Every row gives one point. Each copy is the shape, with its points in the same order, stretched, turned, moved and blurred by noise. Is it also mirrored, or only turned?

Shape:
[[ 1.19 -0.75 -3.46]
 [-1.77  1.03 -0.53]
 [ 0.87 -0.47 -0.31]
 [ 1.19 -0.41 -2.28]
 [-2.35  0.42  0.21]
 [ 1.04 -1.22  1.49]
 [-0.74  1.10  3.03]
 [-1.52 -0.87  1.68]
 [-1.96  1.19  3.06]]
Copy 1 (9 x 3):
[[ 0.22 -3.34 -2.99]
 [-2.05  0.24 -1.28]
 [ 0.02 -1.89 -0.47]
 [ 0.01 -3.23 -1.81]
 [-1.66  1.46 -0.99]
 [ 0.74 -1.03  1.26]
 [-1.74  1.28  2.43]
 [-0.09  1.47  0.31]
 [-2.13  2.12  1.94]]
Copy 1 is: mirrored
Copy 2, 9 rows:
[[ 0.18 -1.06 -3.61]
 [-2.10  0.23 -0.05]
 [ 1.09  0.04 -0.66]
 [ 0.17 -0.33 -2.58]
 [-2.17 -0.19  1.07]
 [ 2.18 -0.21  1.01]
 [-0.22  1.83  2.53]
 [-0.55 -0.78  2.46]
 [-1.15  1.58  3.30]]
Copy 2 is: only turned

Shape (7 x 4):
[[ 0.31  1.01 -0.75 -1.69]
 [ 3.09 -0.57 -0.23  0.19]
 [ 0.40 -0.38  0.57  2.41]
 [ 2.13  1.26 -0.59 -1.55]
 [ 1.55  1.24  1.06 -1.96]
 [ 0.80 -2.17  1.07 -0.33]
 [-4.91 -2.73 -1.02 -0.41]]
Copy 1 (7 x 4):
[[ 0.89  1.29 -2.33 -1.47]
 [ 2.06  2.70  0.16  0.67]
 [-0.96  0.93  0.98  0.65]
 [ 1.76  2.54 -1.46 -1.20]
 [ 1.53  1.58 -0.58 -2.35]
 [ 1.48 -0.22  1.09  0.53]
 [-1.49 -3.96 -2.47  1.54]]
Copy 1 is: only turned
Copy 2, 7 rows:
[[ 0.89  0.43  2.31 -0.22]
 [ 0.37 -0.89  1.16  2.98]
 [-0.62  0.54 -1.14  1.00]
 [ 1.41  0.12  2.45  1.51]
 [ 2.55  0.00  1.56  0.75]
 [ 0.42 -1.94 -0.40  0.39]
 [-2.12 -1.40  0.63 -4.79]]
Copy 2 is: mirrored
Copy 3, 7 rows:
[[ 0.83 -0.48 -0.70 -0.50]
 [-0.95 -0.39  1.95 -1.59]
 [-1.23  0.14  1.93  1.61]
 [ 0.90 -0.19  0.48 -1.65]
 [ 2.00 -1.11  0.80 -0.88]
 [-0.68 -2.68  1.26  0.17]
 [-1.52 -3.17 -2.50  3.57]]
Copy 3 is: mirrored
